Every row gives one point. Before rounding, the points of a table are all equally far from one centre. They may lie mostly on one side of it. Write the centre, to within rounding.

Points (8 x 3):
[[-69 -11  61]
 [-37  69  35]
 [  5  12  55]
 [  6  35  47]
 [-34   9  75]
 [-78 -27  37]
 [-54  -6  70]
 [ -7 -24  49]]
Centre: [-39  13  15]

Points:
[[-28  24  17 -23  28  28 -58   3  -6  17  21]
 [ -2  15 -28  -3  -5  -8 -10 -31 -38  65   0]
 [ 10  40 -10 -39  -3  25  -7 -26 -44  43  24]
 [  8   5 -26  39  32  22   2  -6  -7  39  52]
 [-20  29  -2  27 -12  20 -37  22  -7  15  52]
 [-30  39   4  18 -20  35 -36  -2 -20  45  47]
 [-22  40 -19 -29  -5  15 -23   2 -25  46  54]
 [ -8 -21  27  37   0  11   4 -95   5   2   7]
 [  3  21 -29   5 -23  58 -37 -14 -36  52  46]
 [-18  20  11 -21 -23  20 -71 -62   2  56  49]
 [-10  13  33  -2   3   7 -67 -83  -3  38  37]
 [-36  30   5  -5 -21  10 -45 -65 -67   7  45]
 [  3  52 -15  30 -12  -3 -18 -39   4   4   1]
 [ -9   1 -10  11 -22  80 -41 -43 -32  55  32]
 [-31 -41 -28  50 -15  38 -32 -28 -42   8   2]
 [ -6  17 -32   4 -11  16 -79  -4 -22  35  49]
 [ 16 -21  19  -4   1  26 -59  -6  -5  40 -13]]
Centre: [-12 -15  -7  -6  -9  19 -20 -41  -8   8  35]

Points:
[[ 54  60  14  58  18 -40 -45  25  -6 -31 -18 -35 -21  35 -20 -62  24   1
  -56  23  19  35   1 -28]
 [-31  33  19  24  29 -22 -36  23  16  17  10  -6  -6  19 -23 -20 -66 -20
  -46  -6  63 -29   2 -22]
 [ 35  14  -9  20  32 -61 -69 -10  13  11  24 -24  26  22 -37 -48 -14 -78
  -17  51  26   2  20 -25]
 [ 36  46  31   2  33 -10 -36  10  26  11 -23 -38 -22 -11   4 -46  19 -57
   -5   4  68 -28 -18 -51]
 [ 73  79  31  20  42  -5 -30  22   4  19  13 -32  26  68 -11 -39   5 -24
  -59  11   6  38  25 -70]
 [ 16   8  17  35  27 -57 -48  35  49 -28  21 -11  24  11   8 -16   6 -19
  -40  60  44  15  27 -83]
 [-13  45  54  33  32 -30 -20  34  23   5  31 -18   2  20   8 -45  -6 -41
   -6 -30  30  35  25 -54]
 [ 36  23   4  53  23 -47  -6  32  50  40 -19 -28   2   6   0 -81  42   6
  -35 -21  34  28  14 -45]
 [ 25 -16 -52  50 -10 -52 -23  15  46   5 -37  -7  11  11  15 -20   0  16
  -43  41  55  33  -8 -28]
 [ 17  13   2  22  13 -12 -45  74  -4  10  29 -20   9  57  -2 -46 -33  24
  -22  38  18  33  18 -61]
 [ 33  11  16  18 -21 -39 -23 -15  54   9   8  13  50  50  45 -60 -17 -30
  -41  48  53  16  20 -50]
 [ 22  34 -18  25  23 -39  14   1  20   0   5  38   2  57   1 -46  11  13
  -34 -23  49  13 -22 -71]
 [ 23  -3  50  15  40 -64   9  -8  43  42  38 -18   7  32  13 -53   5 -36
   -7  -4  48  15  24 -71]
 [ 60  55  -1  39  14 -21  -2  41   6   2   6  19  37  50 -38 -51  17 -20
    3   6  39  50 -24 -41]
 [ -2   8 -13  52  -6 -70 -25  23  -2  19  25   6  15   4 -24 -26   7 -17
  -64  -4  62  37  29 -26]
 [ 37  19  15  56  48 -32 -24  33  25 -17 -45  10  -1  40 -33 -43  16 -24
    3  14  19  56  46 -61]
 [ 59  61  -2  10  17   7 -33  45  -7  77  18   2 -27  17  -9 -23  18   3
  -48  35  10  19   9 -56]
 [ 32  33 -11  -1 -24 -42  23   5  45  -9  16  32  36  25  15 -41 -22 -36
  -48 -15  58  17  15 -50]
 [ 29  48   0  46  37 -43 -41   9  22 -46  -6  22  14  52  -8 -26  23   3
  -74  10  22  31   2 -54]
 [-13  12 -28  45   8 -19  -5  -1   2 -27   9 -38  -5  41   1 -54   7  10
   12  -3  27   0 -14 -72]
 [ 22  27   7  95   3 -53  16  22  47  30 -15 -24  24   9  -8 -17   9  -5
  -54  12  67  28 -22 -11]
 [ 55 -23  -2  48  58 -21 -36 -31 -19   5   3  -6  34  24 -59 -66  -5 -27
    2  -8  17  30  13 -36]
 [ 36  62  25  30   3 -46 -41   7   1  33  31  12 -24  71 -30 -46 -14 -40
  -31  35  24  -2  43 -25]
 [ 61  16  19  70  27  -4 -53  21  34  19   5  54  23  38  10 -19 -14  10
  -37  12   6  31 -21 -63]
 [ 40  39  48  49  -4 -40 -59  14  30  28  15 -11 -15  15 -31 -39 -23 -31
  -33  -1   6  35 -41 -70]
 [ 37  49  13  53  -9 -32 -34  16  44  48  26  18  13 -24 -38 -67 -11 -34
  -33  10  18  12  -3 -61]
 [ 46   4 -23  52  41 -57 -31   8  43   2  -5 -26  22  25   9 -56 -23  20
  -41   5  17  73 -21 -38]
 [ 35  30  33  30 -23 -54 -12  64   1   4   1 -19   8  20 -53 -63   1   5
  -22  45  50  40  30 -51]]
Centre: [ 38  19  20  19  17 -28  -4   1   1  16 -18 -15  22  11  -2 -14 -13  -6
 -25  21   7   0  10 -30]

Points, 31 rows:
[[  0  11 -59  49   9  13  37  22   9 -12 -29  -2  54   8 -36 -60  -9 -31
  -41  36  -9   1  -7   8]
 [ 18   7 -28  34  -3   6  -9  22  23 -64 -11  37  42 -23 -39 -55 -21 -17
  -12  30 -17   4  -8  31]
 [ -9 -21 -47  25  28 -10  54 -13  20 -34 -28 -17  42  44 -13 -48  -6 -69
  -15  43 -39   7  28  -8]
 [ -8  -6 -31  16  31   5  55  18  38 -26   5  21  26  16 -31 -45  15 -24
    9  53 -51  22 -24  42]
 [ -4  43 -54  32  29  31  34  27  68 -33  17  34  39   5 -18 -50  17 -25
   14  26 -17  61 -10  -9]
 [-15 -29 -17  28  16  -3  33  27  50 -70 -34 -21  33  22 -36 -72   6 -15
    5  28 -20  10   8 -18]
 [-18  49  11  19  29  14 -20   5  20 -76  14  35  51  13 -35 -63  -6  17
  -23  59 -19  33  -4  40]
 [-18  26 -16  48  57 -37  18  28   1 -43  19   7  43 -13 -49 -12  -7  28
   21  56 -45  24  22 -16]
 [-12  50 -31  51  19  29   9  52  32 -25  -8  46  58  28 -32 -60 -21 -45
  -36  12 -10  38   9  -9]
 [ -9  35 -10  31  38  28  37  37  34 -57  31  -6  40   3 -53 -42 -20  -3
   26  54 -47  47  42  27]
 [ 17  39  -1  34  22  30  55  52  50 -76  16   0  39   1 -15 -35  -6  -8
    9  14 -15   8 -11  31]
 [ -8  23 -13  24   2  39  20  47  15 -75  -3  14  58  -5 -53 -81   1 -29
  -25  28   1  27  -9 -19]
 [  5  25 -30   6   6  16  15  61  22 -64  12  12  37 -44 -24 -24   7 -27
    9 -18   8  10 -37  10]
 [-14 -28 -17  37  -7 -14  43   9  21 -53  -6  32  64 -16 -15 -25  39 -51
  -14  32  23  39 -10 -12]
 [  4   1  14  11  -8  20  48  30 -21 -48 -21 -40  35  15 -21 -42  -9 -50
   -8  45 -51  18  64  18]
 [-24  21 -36  41  18 -14  30   3  58 -46 -17  -5  68  31 -31 -45  26   3
   21  22 -38  39 -28 -20]
 [-13   4  21  29 -38  18   2  29  32 -29  40  49  36  14 -15 -93 -26  -8
   -7  28 -44  11  -9 -62]
 [  3  24 -36  25  -6  -4  28  20  33 -24 -46  27  48   5 -34 -55  17 -40
   10   5 -59  28   7   4]
 [  9   0  -2  18  42 -29  20  30  29 -64  21  -5  12  24 -44 -74  14 -17
  -30  36 -35  29  24 -36]
 [-26  31  -4   0  23   3  13  44  13 -71  15 -15  65  16 -63 -77 -10  29
   -7  16 -23  -7  26   9]
 [-15   5 -14  -1  54 -27  38  27  19 -59  14  15  60  14 -20 -43  52 -14
   12  16 -36  -9  -9 -42]
 [-39  94  11   8  33 -24 -10 -14  51 -32 -28  43  39 -22   7 -51  -8 -12
   -3  63 -11  -2  -7 -38]
 [  8   7 -37   4   5  17  37  19  23 -34   8   6  63   6 -60 -73 -12 -39
  -35  13 -48  10  10  -7]
 [ -9  26 -12  19 -20  15  50  28  29 -95  25  31  59  16 -16 -40   8  31
   -4   6 -41  35   0 -20]
 [-19  19 -46  35  27  23  36  47  23 -45 -28  -2  74  -6 -20 -65  30  -9
  -16   1   2   4  28 -21]
 [-43  30  25  46 -12  41  76   1   1 -57 -18   1  53  39 -20 -46  26  11
  -43  47 -31  52   8 -37]
 [  4  63 -32  12   3 -19   8  41 -12 -55  35  44  35   6 -12 -67  25 -27
    5  17 -30  14 -44 -18]
 [-28  24 -24  21  19  23  24   0  19 -82 -25  23  41   8  16 -85 -42  11
  -25   9 -17  13 -14 -22]
 [-61  -8   1   1   8  16  49   5  12 -47 -14  21  38  27 -22 -17 -33  33
  -26  42 -63  57  24   6]
 [ 24  41  21   8 -12   2  45  16   7 -80  13  11  66  26 -29 -61 -26 -14
   -9  27 -26  21  28   4]
 [  2  38 -10  54  -5  -1  51  -9  54 -35   6  28  64  16 -32 -67  40   1
    0  29 -53  11  -1  24]]
Centre: [-63  37  -1  29 -10  21   5 -18  10 -29  32  -2  -2  15 -15 -11   8 -29
   1  12  -6  -9  24 -12]
